Each point is reached from the start by the listed moves, each made 0, 1 or 2 times, or once backwards (-1), plus a little noise. Is the number of moves made odd or even? Then give how often each move was made.
In the rows, zero is written as 128.

Moves:
(1): [134 135 120 100 148]
(2): [125 116 116 161 143]
(3): [119 119 120 122 125]
Start: [147 138 126 130 127]
Points:
[144 116 118 230 139] -> even (-1, 2, -1)
[138 122  81  94 176] -> odd (2, 1, 2)
[149 140 142 164 111] -> even (-1, 0, -1)
[116  89  93 212 131] -> odd (-1, 2, 2)

Moves:
(1): [143 112 122 130 161 135 108 146 128 154 137]
(2): [122 125 122 131  91 105 141 138 116 146 136]
(3): [131 129 156 144 112 124 116 133 112 125 124]
(4): [113  93 130 137 128 106 120 124 123 146 122]
(5): [127 113 121 110 128 112  97 146 145 124 113]
(6): [158 127 135 117 139 111 146 140 107 121 114]
(7): [122 141 141 145 130 135 106 141 123 152 112]
(8): [142 148 129 116 126 115 117 109 138 118 168]
(9): [113 131 120 107 133 149 134 114 108 130 124]
Start: [135 142 140 126 140 139 124 134 136 123 116]
Points:
[188 190 179  34 103 117 157 113  57  27 109] -> odd (-1, 0, 2, -1, 1, 2, -1, 1, 2)
[ 64 168 112  87 158 197 151  18 133 103 160] -> odd (-1, -1, -1, 1, -1, -1, 0, 1, 2)
[162  73  97  95 160  80 161 152 119 157 131] -> even (1, 1, -1, 1, 0, 1, -1, 0, 0)
[151 163 173 112 162 156  23 184 167  98  63] -> even (0, -1, 1, -1, 2, 0, 1, 0, 0)
